Rows are points. A path goes straight from each point to the next, and from the last back to the first. The post is the endless flat space through its rows: a point in 2 columns, a line in 3, a plane in 4, and so on, so that a path can go around it. How many times does the path go around the post? Going back the other way cancels.
In the rows, 128 means zero.

Post:
[[139 159 168]
 [115 126  79]]
Path, 20 rows:
[[151  62  80]
 [199 156 155]
 [146 178  70]
 [107 173 131]
 [118 197 110]
 [ 81 162 144]
 [ 83 116 116]
 [116  78  94]
 [179 113  80]
 [153 157 108]
 [ 96 180  52]
 [121 178 224]
 [105 132 184]
 [120  80  84]
 [162 108 130]
 [131 129  22]
 [135 179 141]
 [119 169 174]
 [124 151 181]
 [117 113 131]]
Times around: 3

Post (5 x 6):
[[ 96 152 134  78 137 131]
 [157 120 109 164 165 161]
 [158 122  85 132 168 147]
 [105 152 138 117 161 101]
 [107 169 106 120 110 112]]
Path:
[[122 104 127 133 113 167]
 [117  96 125 174 192 109]
 [ 97 164  42  52 124 165]
 [134 121  91 158 174 111]
 [130 129 102 115 157 113]
 [156 170 156 150 166 106]
 [156 156 151 112 187  92]
 [174 104  88 134 167 136]
 [101 116  74  68 106 125]
 [133 139 137  90 118 163]
 [129 173 103  79  77 142]
 [127 141  95 100  87 160]
 [114  85 140  99 249 118]
 [111 133  73 108 125 203]
 [103  82 139  74 197 132]
 [139 162 130 116 174  41]
 [147 170 139  92 187 118]
 [134 202 115 143 157 103]
 [154 165 118 171 143  89]
 [133 103 107 171 161  84]]
Times around: 0

Post (8 x 9):
[[166 183  61 130  95 119 151 163 175]
 [141 195 134  98 194  66 108 100 142]
 [162 128 106 143  61 121 142 104 139]
 [118 105 117  70 140 136 116 100  76]
 [ 88 135 130 142 156 101  67 102 139]
 [126  98 116  64 163 121 145  45 116]
 [160  69  96 188 112 160 158 134 150]
 [ 70  41 163 137  97 138 125 160 111]]
Path:
[[153 122 176 118  72 132 209 128 182]
 [ 76 106 103 144 110 146 133 150 105]
 [130  93 119 156 142 112 154 175 114]
 [103  83 106  99  74 103 133 167  98]
 [110  32 155  46 104 113 187 140 125]
 [ 96 121 144 109 232 140  59 104 139]
 [123 203  88 106 133 141  67  93 110]
 [ 71 141 115  82 183 150 122 195  70]
 [101  97 157 128  81  74 168 121 122]
 [181 151  46 133  91 127 162 173 149]
 [143 102 166 111  47  95 126 115  78]
 [141 144  68  91 141 143  38  50 101]
 [ 99 122 186 148  72 116  70 104 157]
 [155 216  67 111 138 121  89  76 137]
 [144 109 109 127 126 148 114 125  18]
 [ 77 110 109 106 183  78 157  90 199]
 [ 91  65 183 100 183  83 129 186 111]
 [225 144  79 117  85 143 128 170  99]
 [135 100 199 121  91 143  80 151  71]
 [120 151 132 137 136 137 135  78 164]
 [179 155 114 178 195 109 146  62 147]
 [145 123 118  86 169  64 203  76 119]
 [138  63 128  99 141  96 103  83  69]
 [183 106 111  67 183 133 139 105 109]
 [ 98 143  44  97  68 171 105 125 228]
 [129 140 100 122 155 175 127 129 187]
 [146 120 157 153  94 105 162 113 155]
 [177 181  97 128 111  77 204 106 170]
 [153 141  56  81  90 104 181 169  74]
 [185 176  34 106 188 117 122 194 150]
 [168 100 130 155 139 155  96 194 143]
 [125 105 167 157 215 100  91  52 182]]
Times around: 5
